Each row is a point. Examples show where two turns around zero, p and q, send a point. Where does a point land after both, in the order given? Backwards means that the second turn is done in reverse. Each puzzle has new turns, and all numbers are rounded.

Turn p:
[-0.86 -1.43 -0.15] => [-1.26 -1.07  0.26]
[-1.04 -0.50  1.62] => [-0.04 -0.79  1.82]
[-0.93  0.19 -1.11] => [-1.23  0.76 -0.20]
[ 2.83  1.74 -0.35] => [ 2.54  1.11 -1.87]
Turn q:
[ 1.52 -1.33 -0.59] => [ 1.13 -0.68 -1.64]
[-1.18  1.51  1.76] => [-0.50  0.15  2.55]
[-1.55  1.07  1.78] => [-0.92 -0.23  2.41]
[ 1.09 -0.01 -1.51] => [ 0.69  0.91 -1.47]
[ 0.12 -1.24 -1.45] => [-0.41 -0.14 -1.86]
Where do these land?
q, then p: [ 0.79 -1.48  1.09] => [-0.24 -1.75 -0.93]
p, then q: [-0.05 -1.48 -1.88] => [-2.07  0.33 -1.15]
p, then q: [-1.43  1.07 -0.80] => [-0.71  0.95  1.56]
p, then q: [-1.10  2.37  0.83] => [1.25 0.74 2.33]
p, then q backwards: [ 1.79 -0.49  0.75] => [ 1.64 -1.04  0.50]

Turn p:
[ 0.02 -0.20 -1.76 -1.22  2.11 -1.77] => [ 0.49 -0.91 -1.71  0.70  1.71 -2.19]
[ 2.79 -0.75  0.43  1.52 -2.02 -1.09] => [ 1.94 -0.42  1.12 -0.03 -3.24 -0.64]
[-1.28  1.84 -0.39  0.77  0.70  2.07] => [-1.13  1.04  0.10  1.70  1.17  1.98]
[-0.62  0.01  0.36  0.12 -1.54 -0.59] => [-0.85  0.74  0.24 -0.65 -1.15 -0.42]
[ 0.69  1.47 -1.48 -1.97  1.44  1.32] => [ 1.23  0.68 -2.34  0.81  1.83  1.03]
[-1.22 -1.09  0.30  0.87 -0.77  1.30] => [-1.62 -0.76  0.58 -0.42 -0.61  1.31]
[-0.39 -1.27  2.55 -0.10  0.07 -1.25] => [-0.08 -0.35  2.00 -2.12  0.30 -1.07]
Turn q:
[-1.45  0.43 -0.91  0.61 -2.63 -1.58] => [-1.00 -0.16 -2.01  1.18 -2.43 -0.75]
[-0.78 -2.65  0.96  0.80  0.69  0.07] => [ 0.15 -2.60  1.48  0.64  0.30 -0.47]
[-1.92 -1.21  0.35 -1.78  0.62 -1.74] => [-2.67 -1.57 -0.09 -0.61  0.56 -1.24]
[ 2.66  1.94  1.26  1.71  0.58 -0.10] => [ 2.88  2.30  0.27  0.18  0.75 -1.21]
[ 0.55  0.22  0.05 -1.43  0.02  2.34] => [ 0.00  0.72  1.23 -1.47 -0.15  1.92]
[ 2.16  0.88 -1.06 -1.03  0.83  0.30] => [ 0.99  1.13 -0.97 -1.60  1.34  0.91]
[-1.23  0.38 -0.65  1.11 -0.11  0.72] => [-0.35  0.17  0.09  1.68 -0.37  0.85]
Where do these land?
p, then q: [ 1.62 -0.15 -1.17  0.89 -0.14  0.00] => [ 1.75 -0.67 -0.61  0.25 -0.93  0.09]
p, then q backwards: [-2.59 -0.67  0.83  0.04 -2.44  0.63] => [-1.70  0.74  0.12 -3.04 -1.05  0.65]
p, then q: [ 1.71  0.47  1.27 -1.04  0.63  0.16] => [ 1.27  0.91  0.10 -1.69  0.99  0.03]
p, then q: [-0.15  0.17 -0.72 -0.13  2.42 -0.36] => [ 0.68 -0.93 -0.06  0.90  2.07 -0.38]
q, then p: [ 1.83 -0.50  0.72  1.18 -0.45 -2.71] => [ 1.63 -0.84 -0.91  0.48 -1.02 -2.75]
q, then p backwards: [-2.54  1.49 -1.83 -0.75 -0.35  0.12] => [-2.35  0.97 -1.61  0.48 -1.19  1.43]
q, then p: [-1.68  1.26 -0.19  1.20 -0.26  2.37] => [-0.75  1.15  2.00  0.85 -0.69  2.12]
p, then q: [ 1.79 -2.07  1.09 -1.38  0.59 -0.21] => [ 0.59 -1.21 -0.23 -2.94  0.68  0.09]

Turn p:
[-0.26 -1.77 -2.72  0.63  0.11  1.87  0.10  1.28 -0.79] => [ 0.70 -1.99 -2.63  1.73 -0.77  0.02 -0.35  1.31 -0.09]
[ 1.28  0.28  0.23  1.81  2.58 -0.19 -1.60  0.32  1.17] => [ 0.76 -0.81  1.36  1.95  2.51  0.45  0.67 -0.72 -1.20]
[-1.39 -0.38  1.59 -0.21  0.58 -0.40 -0.23 -2.00  0.92] => [-2.05  0.05  0.69 -0.68  0.24  0.06 -0.27 -2.15 -0.39]
[ 1.78 -0.29 -0.14  2.43 -0.30 -1.42  1.12  0.96 -0.76] => [ 1.25  1.09  1.30  2.48 -1.28  0.11  1.07  0.79 -0.02]
[-2.18  1.94  1.52  1.01 -1.56 -2.07  0.81  1.83  0.16] => [-1.54  4.05  0.54  0.08  0.11 -0.21 -0.71  1.60 -0.65]
[-0.09  2.24 -2.10 -0.15 -0.65  1.31 -1.50 -1.52  1.35] => [ 1.16  0.36 -2.00 -0.38  2.41 -0.50 -0.60 -1.50  1.93]
[-1.02 -0.49  1.76 -1.64 -1.35 -1.13  0.48  0.63  1.08] => [-1.92  0.63  1.42 -1.52 -0.55 -0.99 -1.18  0.92  0.25]
[ 0.74  1.43  1.19 -1.01 -1.16  1.20 -1.20 -1.33 -0.40] => [ 0.98  0.34  0.35 -2.04  0.52  1.43 -0.94 -1.07  1.22]
[ 0.31 -2.39 -1.12 -1.21  0.73 -0.92  0.24  1.36 -2.09] => [ 0.93 -1.68 -0.33 -0.13 -2.22 -1.12  0.28  1.37 -2.06]
[ 0.83 -0.57 -0.20 -1.68  1.03  1.75  1.78 -1.53 -0.63] => [-0.28 -2.06 -0.70 -1.50 -0.96  0.74  2.03 -0.55  1.00]
Turn q:
[-2.79 -2.00 -0.02 -1.34  1.35 -0.73  1.11 -0.82 -2.66] => [-1.59 -0.29 -0.84 -1.50  1.07 -1.96  1.33 -3.47 -0.75]
[ 0.03 -0.36 -0.38 -1.27 -2.02 -0.19  2.11  0.91  1.32] => [-0.08 -1.03 -0.03  0.36 -1.87 -1.80  1.56  1.48  0.67]
[-0.61  0.08 -0.28  0.97 -0.42 -0.92  1.15  0.63 -0.26] => [-1.32  0.16 -0.19  0.99  0.18 -0.31  1.03  0.38 -0.27]
[ 1.16 -1.13  1.28  1.57 -0.11 -0.43  2.01  4.50  0.30] => [-2.51 -0.56  1.31 -0.64  0.23 -0.43  1.21  3.93 -2.32]
[ 1.11  1.59  1.60 -0.06 -0.10 -0.39 -0.86 -1.22 -1.13] => [ 1.34  1.47  1.08  1.03 -0.18  0.09 -1.27 -0.91 -1.16]
[-0.18  0.63 -2.59 -0.92 -2.04 -0.08  0.19 -0.28 -1.30] => [ 0.44 -0.15 -3.09  1.28 -1.12 -1.13  0.00 -0.22  0.05]
[ 2.35 -0.28 -0.41 -0.60  1.54 -0.78 -0.34 -0.61  1.86] => [ 1.85 -0.35  1.06 -0.20  1.87 -0.51 -0.81  1.38  1.42]
[-2.36  0.59  0.16  0.83  0.29  0.58 -3.26  1.09  0.49] => [-1.95  1.51 -0.62 -1.41 -0.79  2.36 -1.72 -0.49  1.12]
[ 1.26  1.45  0.37  0.69  1.51  1.10 -0.23 -0.82  2.36] => [ 2.05  0.48  1.44 -0.06  0.70  2.07  0.31  1.04  1.27]
[-0.52 -1.52  1.06  1.28 -0.16  0.46 -2.10 -2.24 -0.47] => [-0.45 -1.32  0.87  0.34  0.25  1.48 -2.03 -2.45  0.11]
[ 0.54  0.95 -0.79 -1.16  0.15  1.39  0.22 -1.13 -0.51] => [ 2.21  0.08 -1.02 -0.21 -0.36  0.14  0.39 -0.66 -0.16]
Where do these land?
q, then p: [-2.05  1.53  0.36 -0.99 -2.01  0.93 -0.20 -0.70  1.73] => [-0.63  1.18  0.14  0.05 -0.10 -0.33 -1.35 -0.03  3.51]
p, then q: [ 0.12  1.28 -1.42 -0.04  0.49 -1.79  0.18  0.84  0.06] => [ 0.06  1.52  0.01  1.04  1.29 -1.04  0.56  0.99 -0.65]
p, then q: [ 0.07 -1.14  0.27 -0.49  1.80 -1.24  0.37  0.13 -0.19] => [-1.05 -0.34  0.37  0.39  0.09 -1.28  0.50 -1.06 -1.44]
p, then q backwards: [ 1.16 -0.09 -0.92  0.99  0.00  0.77 -1.89 -1.63  0.29] => [ 0.44 -0.31 -0.59 -0.04  0.26  0.22 -0.63 -2.97 -0.35]
q, then p: [ 0.21  0.94  0.32 -2.04 -1.01  0.26 -0.76 -2.44  0.60] => [ 1.30  0.22  1.95  0.33  0.22 -0.57 -0.65 -1.47  2.13]
q, then p: [-0.08 -0.74  1.80  1.07  0.99  1.43  0.32  2.71  0.53] => [-1.18 -0.47 -0.65 -2.29 -0.79  1.45 -0.47  2.15 -0.92]
p, then q: [ 0.85 -2.43 -0.88  0.80  0.15 -1.20  1.56  1.14  0.16] => [-2.67 -0.82  0.70  1.74 -0.45 -0.28  0.04  0.93 -0.91]
p, then q backwards: [ 0.11  1.66 -0.63 -1.77 -1.82  2.94 -0.94 -0.93 -1.03] => [-0.41 -0.16 -2.24 -1.32  1.49  2.13 -2.50 -0.25  1.03]
p, then q: [ 0.11 -0.10  3.41  2.52 -0.19 -0.11  2.50  2.44 -0.44] => [-1.60  1.15  0.73 -0.65 -2.97  2.77  1.86  0.71 -2.28]
q, then p: [-0.94 -0.94  0.84  2.26  1.96  0.19  2.53  0.77 -0.44] => [-2.45 -0.36 -0.94 -0.63 -1.29  1.60  2.27  0.48 -1.28]
p, then q: [-0.60 -0.89 -1.40 -0.46 -0.14 -1.87 -1.90 -0.61 -1.44] => [ 0.54  0.25 -0.89  1.82  0.68 -1.41 -2.21 -0.77 -0.74]
q, then p: [ 1.05  0.91 -1.76 -1.85 -0.21 -0.33 -1.78 -1.73  0.16] => [ 2.27 -0.60  0.95  0.96  1.73 -1.54 -0.25 -0.99  1.04]
